Each row of a before or after table is a point. One or more steps were done to the points. Then noise was added and the rows were shuffled. The steps act on columns, c1 being the first. What was done? A step turns or swaps two columns, mirrors them in a line or flattens them onto one, adds a multiple of one to another, or multiplies or shifts one. Angles are multiples of 10 degrees, from the lower column toward the higher: turns from -170 to 170, lines from 10 to 170 but not 90. Use the fewest steps. Two steps may share a column if one is a turn and the other turns, adds or multiplies; they go together, in the order done. Otherwise the lowest column goes first.

Before (12 x 2)
[[ 12  11]
 [ -3 -13]
 [-27  21]
 [-17  13]
 [  7  15]
 [ -2   1]
 [-11 -28]
 [-11 -12]
 [ 25 -15]
 [-30 -28]
 [  6  -6]
 [ 11  25]]
After (12 x 2)
[[ 50 -16]
 [ 12  -6]
 [-22 -28]
 [-34  12]
 [ 23  24]
 [ -5 -13]
 [ 13  14]
 [-54  21]
 [ -3   0]
 [-60 -27]
 [-22 -12]
 [ 24  11]]
Steps: multiply c1 by 2

Before (8 x 4)
[[-28  23 -28  -9]
 [  1  17 -31   1]
 [-35 -22 -19  48]
 [ 44 -34  36  19]
 [-17   8  18 -16]
 [-26   5  -8  60]
 [  3 -21  33 -12]
 [  2  33 -26  34]]
After (8 x 4)
[[-36 -22 -17  -1]
 [ 45 -33  37   0]
 [  3 -20  33  -1]
 [-30  23 -28  -2]
 [-25   4  -9   0]
 [  0  16 -33  -1]
 [-16   6  18   1]
 [  2  32 -27   0]]
Steps: multiply c4 by 0

Before (8 x 8)
[[-29  -5  -2 -22 -18  13   5 -22]
 [  4  13 -15 -29 -13  10   4  40]
 [-10  -9 -19 -19  -8   9 -36 -46]
 [-17  13 -18   4 -20  -8  -6  48]
 [  0  16   5   4  -5  17  -5  -8]
 [ -6 -10  60 -22   3   0  -5  47]
 [ -3  18 -14 -23 -26 -20  -2 -44]
 [ -1  -4  40 -18 -39  16 -10  50]]
After (8 x 8)
[[ -1  -4  40 -17 -38  36 -11  50]
 [ -9 -10 -19 -19  -8  -1 -37 -46]
 [ -3  18 -14 -23 -26 -27  -1 -45]
 [  0  16   5   3  -6  19  -5  -8]
 [ -6 -11  60 -23   3  30  -4  47]
 [-29  -5  -2 -22 -18  11   5 -21]
 [-18  12 -18   4 -20 -17  -6  48]
 [  3  12 -15 -28 -13   2   4  39]]
Steps: add 0.5 times c3 to c6

Before (11 x 12)
[[  0  -4   5   8  -2   4  -8   2   0   7  -4 -15]
 [ -6  -6  24 -15 -23  -5  -8  30   1  19   2 -11]
 [-13   3   2  -5  -7  -2 -11  10  10  12 -16 -13]
 [ -4   2 -18  -2  -1 -14   9  10   5  13  -2 -10]
 [  2  -7   6 -10   9   0  -1  12  13   6  11  -1]
 [ -3  -2 -12  -7   0   7  14   1   4   5  -6 -10]
 [ -2 -14 -13  -7  -4 -11 -15  10   4   5  -5 -18]
 [ -9 -10  18  -4  -3 -20  11  -2   5   4  -7  -9]
 [-11   8   8  -6 -10 -19  13  10  -2  -6  -4 -13]
 [-15   5   4  -2 -23  -7   2  -8  -1   8  -7  -5]
 [ 11  -3  -8 -11   9   5   2  -9  19  14   9 -15]]
After (11 x 12)
[[ 11  -3  -8 -10  12   5   2 -18   0  13   9   0]
 [ -9 -10  18  -4  -6 -20  12  -4  -2   4  -7  -3]
 [-13   3   2  -5 -11  -2 -11  20  -2  12 -16  -3]
 [ -7  -6  24 -15 -25  -5  -8  60  -5  18   2  -7]
 [ -3  -2 -12  -7  -1   6  14   2  -3   6  -6  -4]
 [ -4   2 -19  -2  -2 -14   9  20  -3  13  -2  -3]
 [ -2 -14 -13  -7  -4 -11 -15  20  -7   5  -5  -9]
 [ -1  -4   4   8  -2   3  -8   4  -8   7  -4  -9]
 [-15   5   3  -2 -27  -7   2 -16  -3   8  -7  -3]
 [  2  -7   6 -10   9   0  -1  24   5   6  11   6]
 [-11   9   8  -6 -14 -19  13  20  -7  -5  -4  -9]]
Steps: add 0.3 times c1 to c5; multiply c8 by 2; flatten c9 and c12 onto the line at 50 degrees

Before (12 x 18)
[[ 14   4  13  -4   4  18  19 -15  21  11  -8  -4 -11   3 -15  24 -10  -5]
 [ 27  -3 -23  22  22   2 -18 -12  15   8 -41  30  -9  36  -8 -17 -16 -18]
 [ -1   1  43  -6 -15 -38   1  29 -43  20  10 -19  17 -15  44 -34 -21  26]
 [ -6  32 -25  22   3  21  11  -7  20  13  -9   3 -32   4 -14  22 -39  -6]
 [ 33 -12  15  15  20 -19 -50   0  11 -38 -20 -26 -28   9  29   5 -39  15]
 [-32  -2  54 -14   2 -33   4   3 -14  -6   6 -13  22  -4  35 -11 -60  34]
 [ 39   5  -8  13  -7  13 -15 -22   5  16  -7  41 -17  15  -5   6 -44   1]
 [-10  -2  16 -44   2  -2 -16  20 -19 -15 -19 -27  -9 -12  36   1 -40  58]
 [-31  17  -2   1  -6  16   5 -51  -9  42  -2  -2 -17 -18  -5  24 -12   3]
 [ -5  -4  -2   3   0 -21   7 -18  26  22   8  17 -29  -4 -10  -6 -18  11]
 [ -7   7  20  16 -35  -8 -11 -10  38  37 -22  17 -14  10  -6  -2 -16 -18]
 [-16  39 -25 -22 -29   1   3 -40  15 -17  -1 -33   9 -32  -1  29   2  19]]
After (12 x 18)
[[ -1   2  43  -7 -15 -37   1 -26 -43  23  11 -19  16 -15  39 -34 -24  27]
 [ 13   3  12  -3   3  19  18  -7  21   0  -8  -5 -11   4 -16  25  16  -5]
 [ 33 -12  14  14  21 -19 -51 -38  11  -4 -21 -26 -28   8  31   5   6  15]
 [ -5  -5  -3   4  -1 -20   7 -15  26   4   8  16 -29  -3 -13  -5  20  12]
 [-10  -2  16 -44   3  -3 -16 -42 -19   6 -18 -26 -10 -14  36   1 -12  58]
 [ 27  -3 -22  22  22   2 -18 -14  15   1 -41  29 -10  36  -9 -17  15 -17]
 [ 40   5  -8  12  -7  12 -16 -40   5   5  -7  41 -18  15  -7   6  29   0]
 [-31  17  -2   1  -7  17   5  -3  -8  14  -2  -3 -17 -18 -11  23  52   3]
 [-16  38 -26 -21 -29   2   3   9  14  -7  -1 -34   9 -32   2  29  38  19]
 [-31  -2  55 -14   2 -33   4 -59 -14   9   6 -13  22  -4  33 -11   8  34]
 [ -7   7  21  15 -35  -9 -11 -14  38  10 -23  17 -14  10 -10  -2  12 -18]
 [ -5  32 -26  22   3  21  12 -38  21   1  -8   4 -32   4 -15  21  14  -6]]
Steps: turn c8 and c17 by -100 degrees; multiply c10 by 0.4; turn c10 and c15 by -20 degrees

Before (14 x 24)
[[ 29  58  15  28  24 -31  24   9  -6 -31  30 -17 -14  24  24  41   9  29
   34 -30  14  -5 -19 -24]
 [-34 -35 -33  21 -29  18  -6   6  40   7   1 -21  12   9  24 -18 -37  23
  -24   7 -16  19  22 -23]
 [ 25  29  24  57  31 -15  37  -9 -17   3  46 -19  32  -2   8  55  28  36
   54 -37  51 -14 -10   7]
 [ 14  14  -7   3 -26  30   9 -12 -16  -9  -2 -37 -13  21   5  37 -18 -10
   26  -5  48 -27   7  17]
 [-12  -3 -38 -13   3  59 -12 -15 -11  26  16  -7 -48 -19  16 -27 -13 -30
   -9  41  33  -9  33   3]
 [-26 -39 -42 -10   2  27 -12  15  -5 -10 -16 -18 -22 -32  24   9 -11 -41
  -18   1  34  -9  54  -9]
 [-16 -42 -11 -44  -9 -28  -3  10  55  19 -13   5  31   7   2 -36 -29  11
  -18  38 -11  -4  27 -25]
 [ -5 -48 -45 -17 -37  36 -14  -2  -7   9  15   8  -6 -47  31  -6 -32 -29
  -29  12 -22 -40  26 -11]
 [ 13 -13 -41  24  -7  48  16 -11  21 -29  -1  -5  -7 -34  -8 -18 -21 -42
   -2   7   4 -31  40 -16]
 [-12  -3 -30   0 -38   8 -19  15  16   6  15   9   3  -6  26 -35 -30 -28
   -1  -7  15 -10  60   4]
 [-17 -16  19  15 -29 -21  -9  44  31  43 -27   7  37   8  -3 -17 -20  -3
  -40  34 -33  12  21 -38]
 [ -6 -10 -48  11 -16  30 -20  15   2  -5  22 -49 -50 -45   7 -19 -23 -33
   -5  13  54 -51  13  15]
 [ -8 -17  12 -23 -21  -7 -23  43  38  26 -25  31  17  16 -15 -35 -16  26
    8  -3  14  44 -35 -35]
 [ 24   0 -28  16  15  -8  50  50  12  13  55  -3  24  34 -21  34  22  -7
   32 -15 -22  -6   2 -19]]
After (14 x 24)
[[ 11 -14 -20  24  -8  49  32 -11  21 -28   7  -6  -6 -34  -8 -17  -8 -42
   13 -36   5  13  41 -10]
 [-19 -10 -28  12 -16  29  19  15   2  -6  13 -49 -50 -45   8 -19  -9 -34
  -15 -39  54  52  13   3]
 [-19  -3  -4   0 -39   7  -8  15  16   6   4   9   3  -6  26 -35 -12 -29
   -4 -31  16  20  60   1]
 [-10 -39 -16 -10   2  27  -4  15  -5 -10 -29 -19 -22 -31  25   9  -5 -41
   -1 -39  34  14  55 -20]
 [ 12  13   3   3 -26  30  24 -11 -16  -9   7 -37 -14  22   5  37  -8 -11
   -1  -8  47  16   7  30]
 [-26 -35 -18  21 -29  18 -16   6  40   7 -21 -21  11   9  24 -18 -15  23
    8 -28 -17 -11  22 -33]
 [ 10 -18   7 -23 -21  -7 -47  43  38  25 -24  31  16  16 -16 -35  -7  26
   35  11  13 -18 -35 -11]
 [-20  -3 -52 -12   2  59  -4 -14 -11  25   4  -7 -48 -19  16 -27  -5 -30
   -7 -21  33  15  33  -6]
 [ -4 -42 -39 -44  -8 -29   0  10  55  19 -21   5  31   8   2 -36 -11  11
   13   3 -11   6  27 -28]
 [-13 -47 -27 -17 -37  37  16  -1  -7   9   9   8  -6 -47  31  -6 -12 -29
   -4 -38 -22  39  26 -30]
 [  3 -17 -26  15 -29 -21 -15  44  32  43 -32   7  37   8  -2 -17  -9  -3
   13  29 -33  -3  20 -54]
 [-17   0   5  16  15  -8  42  50  13  13  58  -3  24  34 -21  34   7  -7
   33 -32 -22 -28   3  18]
 [  3  58  34  28  23 -32  22   9  -7 -31  40 -17 -14  23  24  41   3  29
   37   4  13 -13 -19  18]
 [-10  30  42  57  31 -14  37  -9 -17   3  51 -19  32  -2   9  56  11  36
   21  10  51 -13 -10  50]]
Steps: turn c1 and c11 by 40 degrees; turn c3 and c20 by 70 degrees; mirror c7 and c22 in the line at 160 degrees; multiply c17 by 0.4; turn c19 and c24 by 60 degrees

Before (12 x 48)
[[ -4   7  -6   4   9   0   3   0  -2  29 -13   4  -3 -17   1   0  -1  -3
  -10   1 -11  -8   4 -11  13   2  -5   3  -9  -5   6  -6   0 -15   9  -6
    6   4  15  -3  10   2   4  -7   7  -2  11   9]
 [-13  -5  -4  -8  -7  -8   3   0  12   6  -4   6  -5 -16  -8   7 -14   0
   10   7 -10   2   4  -1  11  -5  -4  -6   0  -3   5   0   0   9   9   5
   11  42 -35  -6   5   0   7  -4   6  -8  -5  -6]
 [ -1   3  -8 -11  -9  -8   1  -2   1  10 -13  -1 -17   1  -1  -8   2  -5
   11   8   2   7   7   3  -1   2   9  -1 -36   0  -3   3  -2  -5   2   6
   10 -12   2   0 -14   0  -2   6  -7   3   7  10]
 [  0  18   5   4 -13  -3  -5   5  -6   2  -4 -25   3 -16   1   4   0   2
   10   3  32   7  15 -12   8  -3   9 -21  11  -9  -7  -6 -13  -2  28   4
    9 -10  16  -7   4  -3 -16  11   2  -6 -11  -2]
 [ -4   6   0  -5  25   8  -4  13  -4   2 -11   5   1 -12   4   3   6  14
   11  12  -5   8 -17  -1   8   1  -2   4   8  -7   0   2  -4  10   7   0
    2 -14   4   0   0  35   4  -2   1 -19  -1  -6]
 [ -4  -4   2  -1  32  -8  -2  -6   0   6 -11  -4   3  15   2   7  -6   6
    3  -5  -6   4   8  -4  -2  -4   0 -11   6  -7  10  -6 -22   6  15  -1
   -1 -12   9  -5  -6   0   7 -17   3   5  -8   3]
 [ -6  13  -5  -1   5  -2   2  -5  27   1  -6   6   4   3  -7  -8   0  -4
   10   3  -5  -2  15 -11  12   9   0   2   8  60  -2  -6   1 -15   5   2
   -9   1 -14   9  -3  -6 -11   2   1   1  -7   7]
 [ -4  -4   8 -10  -9  24 -11   0  -5   3  -4 -28  -7 -16  -6   8   4  -5
   13  -3   8   4  13   3   8  -4  -4  -1   7  14  -6   2  -8   8   6 -21
   12   3   2  -5   5   8  -7  10  -3   1  -3   2]
 [ -6  -3  -4   7   2  11 -10  -8  -2   7 -12   6   2 -15 -16  11   3  -4
    1  -6 -11  -4   0   1 -18  -1  -6  -1   5  -2   0  -5 -25   9   1   1
   12   1   5   0 -23  -6 -15   0  -8   6   5 -18]
 [-10  -4   6  -1  -8  -5  -3   5   1   3  -3   2   4  -7   3  11 -10  24
   12  -1   7   6  -3  -1   8  -5   8  -3 -13   0   8   0  -5  10   0  -6
    9  -6  15   2   8  -5 -10   4  -6   1 -10   8]
 [ -3   7  -5  -8 -13  -2   5  -8  -3   3  12  -2 -10 -17  -6   3  -9   4
    7  -6 -12   4 -17   0   4  -4   5   3   2  -8   8  -6 -29   7   5  -2
  -10 -10  -2   7   1  -6  -3  -4  -9  -7  -6  -6]
 [-10  -8  -2  -9  -5  -2 -22  -8  22  27 -12   1   3   3  -8   8  -1   3
   12  -1   9   6   1   2   8  -2   5   3 -14  -9  -6  10   0   7   0   4
   -5  26  17  20 -11   1   1  -1   2 -10  -3  10]]
After (12 x 48)
[[ -9  -3   6  -2  -9  -5  14  -7   1   3  -3   3   4  -4   2  10 -10  25
   10  -2   6   7  -3   7   7  -5   8  -2   4   0   8   1  -5  10   1  -7
   10   5  15   2   8  -4 -10   3  -6  -2  -8   7]
 [ -5   8  -6   4   9   0   6   5  -2  29 -12   3  -3 -11   0   1  -1  -3
   -1   1 -11  -8   5 -15  14   2  -6   2   7  -5   5  -5   0 -14   9  -6
    6   1  15  -4  11   2   5  -7   7  -9  12   9]
 [ -9  -7  -2 -10  -5  -2  24  25  21  28 -12   1   3  -3  -7   8  -1   3
    8  -1  10   6   1   9   9  -2   5   3 -12  -8  -6   9   0   6   1   4
   -6  -8  18  20 -12   2   0  -1   2  -2  -2   9]
 [ -4  -3   8 -10  -9  24   0   3  -5   3  -4 -28  -7  -8  -6   8   3  -4
    8  -3   7   3  13  10   8  -3  -4  -1 -14  14  -6   2  -7   9   5 -20
   11  -1   3  -5   5   7  -8  11  -3  -7  -3   3]
 [ -1   2  -8 -12 -10  -7  31 -11   1   9 -13  -1 -17   1   0  -8   1  -4
    7   8   1   8   7  10  -1   2   9  -2  19   1  -3   2  -3  -6   2   5
   10  -2   2   0 -15   0  -2   5  -7   1   7  10]
 [ -6  13  -6  -2   4  -2  -7   1  28   1  -5   6   5   2  -7  -7   0  -4
   15   4  -4  -2  16  -3  12  10   1   2  -2  60  -2  -6   0 -15   5   1
   -9  -4 -14   9  -4  -6 -11   2   0   2  -7   6]
 [ -2   6  -4  -8 -12  -3  -4 -10  -3   3  12  -2 -10 -12  -6   3  -8   4
    5  -6 -12   4 -18   4   4  -4   5   2   3  -8   8  -7 -29   7   5  -2
  -11  -9  -2   8   1  -5  -4  -4  -9 -11  -7  -5]
 [ -3  -4   2  -1  32  -8  -5 -12   0   5 -10  -5   3  11   1   7  -7   6
    6  -6  -5   4   9  -1  -2  -4   0 -11  -4  -7  10  -7 -22   5  15  -1
   -1  -5   8  -5  -6   0   6 -16   4  10  -8   3]
 [-13  -6  -4  -8  -6  -9  -1  42  12   6  -4   7  -5 -13  -7   7 -15   0
    8   7  -9   2   4   5  10  -4  -4  -6   2  -3   5   0   1   9   9   5
   12  -1 -35  -5   5   0   7  -3   6 -10  -5  -5]
 [  1  18   5   4 -13  -4  -8  -9  -5   2  -3 -25   3 -13   2   4  -1   2
   15   2  32   6  16  -2   8  -3   9 -21  -9  -9  -6  -6 -12  -2  27   4
    9   5  17  -8   5  -2 -16  11   2 -10 -10  -3]
 [ -4   6   0  -5  25   8  -5 -14  -4   2 -10   5   0 -17   3   4   6  15
    9  11  -6   8 -17   7   8   1  -3   4  -8  -7   0   2  -5  11   7   0
    1  14   4   0  -1  35   4  -2   0 -14  -2  -6]
 [ -5  -3  -4   8   2  11   0   2  -2   7 -13   6   2  -6 -16  11   1  -4
    0  -6 -12  -4   0   2 -19  -1  -6  -1 -11  -1   1  -5 -26   8   1   1
   13  -8   6   1 -22  -6 -16  -1  -8  -5   5 -19]]
Steps: turn c7 and c29 by 120 degrees; swap c8 and c38; flatten c14 and c46 onto the line at 40 degrees; turn c19 and c24 by 40 degrees
